Each row is a point. The last column is the point's height on a tilted bowl or saddle (a function of degree 2), plus a little noise. Count its main directions that bend up, bend down and stay straight.

Points:
0:   1.7  -3.0   0.8  -2.7
1:  -0.8  -3.3  -5.1  -2.2
2:  -0.3  -3.2  -0.1  -2.3
3:  -0.8   0.7 -10.8  -3.5
4:   0.5  -4.6  -5.1  -3.0
5:   0.8   5.8   9.9  -9.3
6:  -0.2  -1.4  -4.1  -1.7
7:  -2.9  -0.6   1.2  -1.6
8:  -0.9  -3.9   1.9  -2.8
9:  -0.1  -4.1   6.5  -5.3
10:  -1.9  -1.5  -4.9  -1.4
11:   6.1  -3.3   4.6  -5.2
12:  -3.0   5.1   1.3  -1.2
13:  -1.8   2.0   5.7  -4.1
14:  -1.4   4.4   5.3  -4.1
Directions: 0 up, 2 down, 1 straight

Points:
0:  5.4 -2.2 -3.8 -0.3
1:  3.2 -1.8 -3.7  0.3
2:  2.9 -0.1 -1.5 -0.4
3: -5.4 -1.2 -1.0  1.7
4: -2.2 -1.6 -1.6  0.9
5: -1.0 -2.4  2.4  0.8
6: -8.5 -2.2 -0.2  1.4
7: -0.1 -4.7 -2.4  0.3
8: -0.1  2.5 -3.6  1.1
9: -4.8  3.5  1.4  4.4
10:  2.4  4.0  4.7  1.8
11:  0.2  5.4  1.6  1.8
12:  0.0  6.9  1.1  2.0
13: -5.5  7.3 10.6 13.9
14:  6.3 -4.9 -0.3  0.6
15: -0.8 -0.5  7.1  3.7
Directions: 2 up, 1 down, 0 straight

Points, 22 rows:
0:   4.1   0.8   3.9   1.7  -2.0
1:   4.4   1.7   0.5   4.2  -1.2
2:  -2.1   8.6   3.8   5.5  -7.1
3:   1.3  -2.0  -1.7  -0.2   0.2
4:  -0.1   0.7  -0.8  -1.9   0.2
5:   2.1  -1.4   1.1  -0.1  -0.6
6:  -2.3   8.0   0.0  -0.4  -2.6
7:   0.7  -1.2   0.7  -0.5  -0.5
8:  -4.4  -7.4   1.2  -3.6  -5.0
9:  -3.7   0.9  -2.8  -3.3  -0.4
10:   0.1  -0.2  -2.5  -6.7  -0.1
11:  -3.2  -0.9  -2.2   6.5  -2.2
12:   0.9   4.6   3.9   1.6  -2.6
13:  -3.9   3.6  -1.8  -7.3  -1.2
14:  -1.5   5.0   8.2  12.8 -13.8
15:   3.5   0.9   1.4  -7.8  -0.7
16:  -3.5  -1.5   4.3   7.3  -5.8
17:   8.4  -3.3  -0.9  -2.3  -1.3
18:   2.1   7.0  -4.3  -0.1   0.4
19:  -1.9   2.9  -6.2   0.6   1.0
20:  -1.0   0.5   2.0  -0.6  -1.0
21:   6.9  -2.3   4.1   0.2  -2.8
Directions: 0 up, 3 down, 1 straight

Points:
0:  0.8 -2.7  1.9 -4.9  2.9
1:  5.7 -1.3 -5.0  4.0  5.1
2:  1.2  1.4  1.7 -4.2  0.9
3: -0.1  9.4  6.3  0.2  5.2
4: -3.3  0.4  7.6  1.5 -3.6
5:  2.2 -7.2 -0.2  5.2  1.9
6:  0.7  2.8 -2.5 -1.4 -0.1
7: -5.1 -4.4 -4.3  2.3 -1.1
8: -2.6  1.8 -5.4 -0.3 -0.8
9: -5.0  3.4 -1.0 -0.8 -5.0
10:  0.9  3.2  2.7  1.6  1.0
11:  2.5 -1.8  0.7  1.8  1.4
12: -1.4 -0.1 -2.7  3.4  0.7
13: -2.9 -1.4  2.4  1.0 -3.2
14:  4.9  4.7 -0.1  8.1  6.4
15:  4.8 -3.2  7.3 -7.7 10.5
16:  5.7 -2.5  8.5  1.1  3.1
17:  2.1  3.9 -7.4 -9.2 -5.9
18:  6.5  3.0 -2.2 -6.7 -1.7
19:  1.0  2.0 -1.3  1.7  1.1
20:  1.3  6.9  0.0 -3.0 -0.4
21: -5.6 -1.6 -3.0 -2.3 -4.2
22: -6.0  1.6  0.7  1.5 -6.4
23: -0.1 -1.6 -2.5 -1.2  0.9
24:  5.1  7.2  1.6 -1.3  2.1
Directions: 2 up, 2 down, 0 straight

Points (21 x 5):
0: -3.3  0.4 -1.8  5.6 -5.5
1:  6.6  0.1 -1.3  3.7 -2.9
2:  5.4  1.0 -1.2 -3.9 -1.4
3:  2.0 -0.4 -0.8  1.8 -1.9
4: -4.2 -3.7 -0.8 -7.7 -2.4
5: -5.2  0.0 -2.0  7.4 -7.9
6: -2.2  0.6  1.5  1.8 -2.9
7: -0.8 -0.6  2.1 -1.7 -1.3
8:  1.8  2.3  4.4  0.9 -2.6
9:  3.2  5.4 -1.2  6.0 -6.4
10:  9.1 -4.0  1.9  1.5 -1.5
11:  3.1 -6.4 -4.7 -4.2 -4.5
12: -0.3 -2.4  0.1  4.9 -2.7
13: -2.6  0.5  2.9 -7.7  0.4
14:  6.9  2.7 -5.3 -1.5 -3.7
15:  7.9 -2.3 -2.8 -4.0 -3.8
16: -6.8 -6.9 -4.4 -3.3 -7.1
17: -5.7 -0.8 -2.1 -2.5 -2.3
18:  2.4 -7.7  7.4 -4.9 -4.6
19:  0.5 -1.7 -0.8  3.8 -2.5
20:  0.5  2.9  3.4  2.0 -3.1
Directions: 1 up, 3 down, 0 straight

Points:
0:   0.0  -1.9  -0.2   6.7  -0.4  -4.9  -1.0
1:   4.2   3.0  -4.0   2.1  -0.9  -1.4  -2.3
2:  -1.1   6.8  -2.3  -2.5  -1.3   2.1  -5.4
3:  -3.8   2.7   0.1  -4.9   0.5   3.9  -4.9
4:  -6.5  -0.7  -0.6   2.2   1.3   1.4  -0.9
5:  -6.7   0.4   4.2  -1.3  -1.0   2.0  -1.2
6:   4.5   3.3   1.0   1.1  -2.8   0.4  -2.9
7:   0.3  -9.5  -7.1   3.6   4.3   0.6  -5.9
8:   3.0  -0.1  -2.1  -6.8   1.7  -3.7  -1.8
9:  -1.2  -4.9  -1.1  -0.3   2.8  -0.9   0.3
10:  -2.1   0.0   5.7  -4.0   4.0  -4.8  -1.8
11:   1.1   3.0  -4.6  -3.6  -1.7  -0.6  -2.8
12:   1.7  -3.2  -6.2  -0.7   1.1   2.2  -3.3
13:   4.9   1.7  -2.4   2.5   0.4  -1.0  -2.1
14:   4.3   5.9   2.3   4.2   4.8   2.0  -7.4
15:  -0.9  -1.5 -10.5  -5.6   2.7   2.5  -8.7
16:  -1.7  -1.2  -2.2   2.7   7.5  -4.0  -1.4
17:  -2.2   3.0  -3.4  -3.7  -1.4   3.8  -5.1
18:   0.0  -3.0  -8.0   0.3   2.0  -2.2  -2.9
19:   7.7  -5.3  -7.5   3.3  -1.4  -3.9  -5.0
20:  -1.5  -4.7  -2.7  -2.2  -5.5  -6.5  -1.1
21:   1.6  -7.2   0.4   3.7  -1.3   2.0   0.1
22:  -5.9  -1.7   2.4   8.0   0.7  -0.5  -0.9
23:  -4.0  -3.4   4.9   2.4  -4.7  -1.1   1.7
24:   4.1   0.1  -3.8  -2.6   6.2   1.7  -4.2
25:  -1.7   0.9   0.9   3.9   7.5  -3.5  -1.9
26:   1.4  -6.6   5.4  -2.4  -2.2  -1.5   0.8
27:  -6.2   5.3   0.8  -0.4  -2.8  -3.8  -3.1
28:  -0.7  -1.4   4.0  -5.7  -0.2  -3.6  -1.0
29:  -4.0  -1.6   5.6  -0.6   1.1   0.9   0.2
30:  -3.3  -1.9  -1.4  -2.7   3.7  -1.6  -0.6
31: -10.6  -6.1   3.2  -1.2   3.0  -6.7  -2.2
32:  -2.2  -8.3   1.4   1.5   0.2  -0.3   1.5
33:   5.0   1.4   3.4   0.1  -3.9  -2.5  -1.9
34:  -5.9   5.9  -3.0   1.8   7.2   4.4  -7.8
35:   4.8  -2.4  -3.4  -2.7   2.7  -2.3  -1.4
36:   1.9  -2.5  -1.9   1.3  -1.5   1.6  -0.8
37:  -5.6  -2.0  -3.9   1.9   2.5  -3.3  -1.2
38:   1.2  -1.1  -2.8   6.4   5.0   0.3  -3.4
39:  -4.4   4.5  -3.8  -8.6  -8.3  -0.6  -9.7
40:  -1.4  -7.4  -0.9   1.5  -3.7  -2.1   0.9
41:   1.0  -0.5 -14.6   4.5   1.6 -12.4  -9.9
Directions: 0 up, 5 down, 1 straight

Points (39 x 7):
0:   3.3   1.5   6.2   4.9  -3.1  -0.3   3.1
1:   0.2  -1.2   1.8   2.9   3.6  -4.5   0.0
2:   0.3  -5.5  -0.4  -1.3   0.6  -4.1   3.1
3:   2.5   1.8   1.0  -0.5  -2.3   5.3   1.7
4:   3.5   3.1  -7.7   2.6  -0.2   3.5   3.0
5:   2.2  -7.5  -0.3  -7.5   6.6  -8.6  11.1
6:  -4.5  -6.7   0.8  -0.4   5.2  -4.3   1.5
7:  -0.2  -0.8   4.8  -0.7   0.7   2.1  -0.4
8:   2.3   2.1  -4.6   2.5   0.6   6.5   2.8
9:   1.3   3.5  -1.7  -0.1   4.6  -0.3   1.5
10:  -4.7  -3.4   2.5   4.8   2.5  -6.8  -0.9
11:   5.5   2.8  -0.2   2.4   4.8   3.5   4.1
12:   1.8   2.2   0.2  -3.2   1.6  -1.4   1.8
13:  -1.1  -6.0   7.2   3.2   0.1  -2.9   1.3
14:  -1.3  -4.1   3.0   0.8  -0.1  -5.2   1.4
15:  -0.3   3.5  -2.8   0.7  -0.1  -5.1   0.8
16:   6.3  -2.9   1.9  -0.6  -1.1  -0.2   4.6
17:   1.8   1.1   0.1   0.2  -3.9  -2.9   1.9
18:   0.0   2.1   5.5   5.5   5.9  -1.2  -1.1
19:  -1.9  -8.7   0.7  -2.6   1.9  -5.7   5.0
20:  -4.1   6.0   2.0   1.9  -2.6   3.8   0.1
21:   3.8  -5.6  -0.6  -3.5  -4.5   7.1   5.7
22:  -4.3   3.4  -0.6 -11.4   2.0  -0.4   4.6
23:  -2.9  -4.7   4.6   1.6  -5.4  -2.7   3.5
24:   4.3  -6.9   1.1   4.8  -7.7  -1.1   9.7
25:  -5.0   0.0  -0.8   0.6  -1.0   2.2  -0.5
26:  -2.8  -3.9   2.1  -1.1   2.2  -1.0   0.1
27:  -1.4  -3.2  -0.7   1.5   2.0   3.8   0.6
28:   1.7  -6.3  -3.5  -6.6   1.4  -1.2   5.9
29:  -6.6  -1.7  -3.6   1.0   4.5   0.7   0.0
30:  -8.1  -4.3 -11.0   1.4  -7.7   2.3   7.5
31:  -1.2   9.4   1.5   1.7  -0.1  -3.9   1.9
32:  -1.2  -4.6   1.8  -6.8  -1.4  -0.5   2.9
33:  -5.1   7.1  -4.4  -1.7   6.1   4.5   3.3
34:  -3.0  -7.7  -1.4   2.0   6.7   2.6   2.3
35:  -0.6   3.0   4.4   4.3   1.7   0.9  -0.8
36:   5.8  -5.5   2.2  -1.5   5.5  -0.4   5.3
37:   4.1   2.1   4.0  -7.1  -1.1  -4.7   5.5
38:   1.2   0.5  -1.9   3.9   6.8   8.7   4.0
Directions: 4 up, 0 down, 2 straight

Points, 68 rows:
0:  -3.2   1.4  -3.3  -2.5  -2.2  -2.2  -4.3  -6.7  -4.5
1:  -2.9   2.7   1.6  -2.9   0.5  -1.6   4.5  -4.2  -1.8
2:   0.4   2.7   1.9  -4.4   1.1   7.8  -2.1  -0.9   4.4
3:  -5.3  -8.2   1.4   7.6  -8.6  -4.2 -10.5   3.9  -5.4
4:   3.2  -3.8  -0.7   3.8  -0.9  -3.9  -3.8   1.7  -5.2
5:  -6.1   2.9  -0.4   0.9   5.2   1.2   3.4   5.6  -1.6
6:   3.8  -1.7  -1.3   2.3   8.1  -0.4  -8.7  -0.2  -5.4
7:   8.5  -3.4  -0.3  -1.2   1.4  -1.1   3.1   4.1   5.6
8:  -1.1  -5.6   2.4  -1.2   6.3  -0.4   4.6   1.1  -3.8
9:  -0.6   3.8  -6.7  -7.2  -5.0  -3.4   5.4  -1.0  -0.4
10:   1.8   0.1   3.0  -1.4   3.7   1.3  -4.0  -1.8  -1.3
11:   2.6  -1.2  -1.8  -1.4   4.0  -2.5   6.1  -1.6  -2.1
12:  -2.2  -0.1   0.8  -0.4  -0.1   0.4  -2.5   7.0   1.3
13:   1.8   3.1  -2.5   2.9  -4.4  -9.0  -2.2   3.5  -4.7
14:  -6.1  -1.3   2.0   0.7   4.0   5.2   4.3  -6.3  -6.5
15:   1.5   0.5  -5.6   5.2  -4.6   0.7   0.6  -1.5  -4.5
16:  -2.1  -1.2   0.0   5.6   0.8  -5.8   7.8  -6.4  -4.5
17:  -3.6 -12.2   8.1   2.8  -3.7   0.4   0.1  -1.9   1.1
18:   3.8  -1.4  -2.9  -1.7  -0.9   3.2  -1.8 -12.3  -7.5
19:  -2.4  -6.1   4.0  -0.2  -1.8  11.1  -1.5   3.5   7.9
20:  -4.5   4.4  12.3   2.3  -2.5   7.1  -5.3   3.5  -1.0
21:  -5.2   2.8  -1.7   0.8   1.7  -3.7  -1.2  -0.6  -1.7
22:   1.6   2.7  -7.0  -0.8  -2.0  -2.7  -0.1   3.0  -2.9
23:   0.9   2.1   9.8   1.7   0.6  -2.0  -0.4  -1.9  -2.5
24:   1.1  -7.5   2.3  -3.4  -5.1   4.1  -1.4  -2.2   3.5
25:  -8.7   0.6   0.5  -1.4  -1.1   4.2  -3.9   1.7   3.0
26:  -1.7   5.0   5.7   5.4   2.0  -4.2   1.4   7.7   0.2
27:  -4.3  -0.2  -1.1   3.1   1.0   0.3   5.1  -1.3  -2.5
28:  -3.0   0.3  -6.4   3.1  -2.8   0.8  -2.6  -5.5  -6.6
29:  -6.5  -5.0   6.6 -10.5  -3.1  -2.8   2.5   2.7  -0.2
30:   1.3  -5.7   0.2  -0.7   0.7  -0.1  -3.5  -2.0  -3.8
31:   3.3   1.0  -9.2  -0.5  -9.4  -2.2   7.5  -3.4  -4.1
32:   2.0   2.2  -5.8 -12.2  -3.3  -6.3   6.0   3.8   4.0
33:  -9.8  -6.7   4.9  -6.9  -7.1  -0.4  -1.3   1.2   2.5
34:   1.6  -2.2  -5.6  -8.9  -1.7   3.7   0.2  -5.2   2.9
35:   0.7   0.8  -8.5   3.3  -3.6  -7.3  -2.9   0.5  -9.6
36:  -2.1   2.2   2.2  -5.6   0.6  -1.4   3.1   8.2   1.6
37:  -2.3   2.1   0.7   0.2   0.8   4.9   1.3   2.0   1.4
38:   0.8  -1.0  -6.6  -0.9   2.1   1.5  -2.2   1.5  -1.8
39:   7.5   2.3  -2.7   0.6   1.4  -3.6   0.1   2.8   0.8
40:   0.1  -5.9  -1.6  -4.0   4.0   2.6  -0.2   0.1   0.0
41:  -8.2   1.5   0.6  -4.9   0.2  -1.1   1.5  -0.4  -1.3
42:   2.8   3.8   3.5  -3.8   0.6  -2.7  -6.0   3.4   0.7
43:   0.6  -5.7  -2.6   0.3   0.6  -5.1   1.2  -5.1  -8.2
44:   4.1   1.5   3.2   5.9   8.5  -0.6   1.8  -6.6  -6.2
45:  -2.2  -0.6  -3.1   1.9   1.1  -4.1  -1.0   0.3  -3.8
46:   0.8  -4.8  -4.0   1.1   0.5   0.3  -2.7   3.4  -2.0
47:  -4.3   5.4   3.4  -1.7   2.3   3.5   4.2  -2.0  -1.5
48:  -3.5   0.3   2.2   5.8  -7.1  -0.6   2.7  -1.3   2.3
49:  -3.9  -1.0   0.6   3.8   0.1  -2.7  -6.5   7.8  -1.1
50:   2.3   0.4   3.4  -1.7  -3.7  -2.2   8.1  -3.4   4.1
51:   1.8  -1.6   0.2  -3.6   0.8   2.3   1.3   2.4   3.8
52:   0.3  -2.3  -2.1   3.8  -1.4   0.9  -0.4   0.0  -1.5
53:  -7.1  -3.2  -1.8   0.6  -5.8   2.7   4.2   3.3   2.6
54:   7.3   1.4  -1.8  -0.8   3.5   2.0   1.6   1.8   4.2
55:   4.4   3.8  -0.4  -4.1   1.6   1.5   4.4  -2.4   4.5
56:  -3.2  -1.9  -1.4  -1.8  -1.0   1.0  -1.2   0.6  -0.1
57:  -1.3  -3.7  -5.1   1.4  -0.9   7.5  -4.1   7.3   2.7
58:  -1.5  -1.5   1.7   1.4   8.0   5.3   2.1  -4.8  -6.0
59:   9.4  -1.9  -1.2  -1.6  -0.1   4.9  -1.0  -5.1   2.6
60:   0.0   1.8   0.9   3.4  -9.4  -2.9  -1.1  -5.1  -2.3
61:   2.2   4.0  -7.8   0.6  -3.4  -1.5   2.8   6.8  -3.8
62:  -2.3  -0.1   0.9  -2.8  -1.6   1.1   0.6  -0.3   1.1
63:   2.3   0.3   4.4   2.8   4.0  -1.1   0.2  -2.9  -2.8
64:  -2.7  -1.2 -11.2  -2.2   0.0  -0.4  -0.4  -4.7  -9.3
65:   2.8   2.2  -2.4   0.0   0.3   2.0   2.9  -1.5   0.6
66:  -8.3   6.9   3.3   5.1  -1.9   1.4   1.5  -1.7   1.5
67:  -3.9   2.0   1.1   2.3  -1.8   1.9  -1.1   2.8   1.3
Directions: 3 up, 4 down, 1 straight

Points (74 x 9):
0:  -5.1   1.3  -3.2   2.3  -3.4  -9.5   4.8   2.0  -0.4
1:   6.8  -5.3   1.7   0.5   2.2   3.9   4.6  -2.5   2.4
2:   1.3   5.1  -3.8   2.4  -4.4   3.2   1.1  -7.6  -3.1
3:   0.2   0.6  -0.9  -0.4   6.1  -1.6  -2.0  -2.1   4.6
4:  -2.2  -2.7  -8.0   0.5  -5.2   1.4   3.5   0.7  -4.7
5:   6.7  -1.3   2.8  -0.3  -0.6   1.1   1.0  -3.6   2.2
6:   3.8   1.1   3.9   1.7  -2.5   4.8  -2.2   4.1  -1.3
7:  -1.0   2.7   0.5   2.0  -0.2   2.6   1.3  -0.1  -0.6
8:  -2.6  -2.1  -4.8   2.5  -2.8   8.3   5.7   3.6  -0.5
9: -11.9  -1.0   8.1   2.9  -3.1   6.6   3.7   2.3  -1.5
10:  -4.8   1.7  -6.4  -3.7  -0.7   6.8  -7.6  -6.2   0.8
11:  -3.7   2.2  -4.6  -3.5   2.9  -3.3   2.7   0.9   1.3
12:   1.2   4.7   5.4  -2.7   1.5  -3.6  -3.1  -2.1   7.5
13:  -3.1  -6.1   5.6  -0.9   1.7   0.2  -1.0  -4.3   7.5
14:   0.1  -1.1   9.1   7.0   3.7   0.6  -1.7  -8.3   7.7
15:  -0.7  -5.2   2.6   2.8  -5.5  -4.6   0.4   6.7  -0.2
16:   5.7   3.8  -2.3  -2.3  -3.2  -4.7   0.8  -2.4  -0.9
17:   2.5   0.6   2.7   6.9  -1.3   4.0   2.2  -2.8   1.1
18:  -3.4   1.3  -0.1  -0.2   0.9   1.9   2.9   6.0  -3.4
19:   0.1  -1.3   4.3   0.4  -0.5  11.1  -0.4   1.1  -0.5
20:  -3.5  -0.5   6.3   3.0   4.5  -1.1   1.6  -9.6  10.2
21:  -1.9  -2.3  -2.4   1.1  -4.3   4.2   2.7  -2.4  -1.0
22:  -6.7   2.0  -3.8   2.0   0.4   7.5   1.0  -3.9   1.6
23:   7.0  -1.1  -1.6  -2.7   3.6  -5.7  -3.2   4.4  -1.5
24:   0.0   6.0   7.5  -0.6   4.9  -6.0   1.5  -0.9   8.3
25:   0.5   0.7  -0.5  -5.2  -4.3  -4.8   2.3   0.6   0.6
26:  -3.9  -2.5   1.1  -1.2  -7.4   4.2   3.2  -3.5  -0.4
27:  -1.1   2.2   0.8  -4.1   7.4  -5.5   7.0   1.0   6.2
28:   0.1  -1.2  -0.2  -1.6   1.8  -2.1  -2.0   0.0   1.8
29:   0.8   1.6   1.0   0.9  -1.9  -5.6   4.5  -3.4   2.2
30:  -0.4  -1.8  -1.5  -1.6   7.5  -1.6  -5.1   4.9  -5.2
31:   4.0  10.4   5.0   4.1  -4.6   5.4   2.3  -1.7  -2.4
32:   1.0  -4.5  -3.6   0.4  -1.5   3.8   2.4   4.1  -3.4
33:   3.0  12.1  -1.0  -2.5   6.2  -3.5  -2.8   7.2   1.8
34:   3.9  -3.7  -1.8  -0.9   0.5  -1.5  -3.6  -2.5  -0.4
35:  -4.6  -4.7   3.1   4.6  -7.2   2.5  -5.3   1.0   4.0
36:  -3.9   8.5   3.8   0.5  -0.8   1.3  -2.0  -1.1  -0.7
37:  -1.2   6.3   1.6   0.5   2.5   0.3   3.1   2.8  -0.8
38:  -0.9   4.7   4.5  -0.6   7.7   7.6   3.6  -6.0   2.6
39:  -2.8   1.6   4.3  -3.7   0.5  -2.4   0.1  -1.8   4.8
40:   4.9   6.8  -0.2   4.4  -3.9   6.2  -0.5   2.6  -2.4
41:   1.2  -4.3   2.5  -1.6  -6.8  -4.2  -8.0  -3.4   5.6
42:   1.6   0.2   3.7   4.5   0.4  -5.4   5.4  -2.0   3.0
43:   6.2   3.8  -0.6   4.8  -6.3   2.2  -2.5   0.2  -5.7
44:   3.3  -3.2  -2.5  -6.9  -5.2  -1.5   8.2  -7.1  -6.7
45:   1.1   0.7   2.7 -10.6   0.6   2.0  -0.6   3.1  -0.3
46:  -2.0  -1.5   7.2  -2.9   4.4   1.0   0.1   0.3   2.4
47:   0.8   1.2   1.4   3.1  -2.6  -3.1  -2.3   3.4  -2.6
48:   3.4  -6.8   3.0  -1.9   4.3   2.0  -0.6   0.2   1.2
49:  -0.6  -1.6   3.9   3.3  -3.1   4.9  -0.4   0.4   0.5
50:   4.4  -0.9   4.5  -3.4   6.7  -3.8  -5.5  -7.0  14.6
51:   8.8   1.4  -1.7   0.3  -1.7  -0.4  -1.2   1.5  -2.9
52:   2.3  -3.8  -1.8  -1.3  -0.9  -1.8  -2.2   3.8  -3.2
53:  -1.4  -0.4   2.5  -8.5  -6.2   1.7   3.4  -2.8  -2.2
54:  -7.8   2.0   0.3  -1.2  -5.8  -1.6  -1.3   2.3   1.4
55:   7.4  -4.3  -0.4   2.9  -1.1   0.7  -9.5  -4.9  -3.3
56:  -5.4   0.2   1.6  -1.8   3.8   0.3  -6.4   3.1  -0.6
57:  -5.0  -3.2   1.0   3.0  -0.7  -1.6   0.6  -0.9   3.4
58:   4.3   0.9  -0.3   4.1  -6.3  -4.7  -0.2  -9.4  -3.1
59:   0.4   0.6  -1.5  -3.6   6.4   1.1   3.0   3.1  -1.2
60:  -2.3   0.9  -7.0   2.1   5.5   3.6   3.9  -1.0   0.9
61:  -7.7   3.1  -3.8   4.7  -2.8  -4.5  -9.6   0.6   2.5
62:   2.3  -1.8  -7.8  -1.9  -5.7  -0.4  -3.0  -1.1  -8.6
63:  -4.5   5.3  -2.6  -4.6   6.4   3.3  -1.3  -0.3  -0.3
64:   2.1   4.6   6.6  -1.8 -10.7   4.3  -5.1  -1.0  -2.7
65:  -6.7   1.3   7.0   2.3  -2.5  -4.6  -1.1   0.7   3.0
66:  -6.3   1.4   0.4   2.5  -1.7   2.8  -2.6  -2.3   2.3
67:   0.7  -2.5  -0.9   1.0  -2.3  -2.7  -1.8  -1.9   0.6
68:  -1.2  -1.7  -5.2  -2.5  -1.0   0.8  -0.1   2.8  -3.9
69:  -0.9  -2.1  -5.4   0.6   0.2  -1.4  -1.5  -2.1  -0.6
70:  -1.1   1.6  -6.4  -1.3  -3.2  -4.4   0.0  -3.9  -0.7
71:  -0.7  -2.4  -3.4  -6.9   0.1  -0.3   2.0  -4.0   0.1
72:   0.8   5.0   3.5   1.2  -6.1   3.0  -9.0   6.4  -5.1
73:  -3.8  -0.3   1.6  -0.9 -10.2   8.9   7.4   0.3  -2.8
Directions: 3 up, 3 down, 2 straight
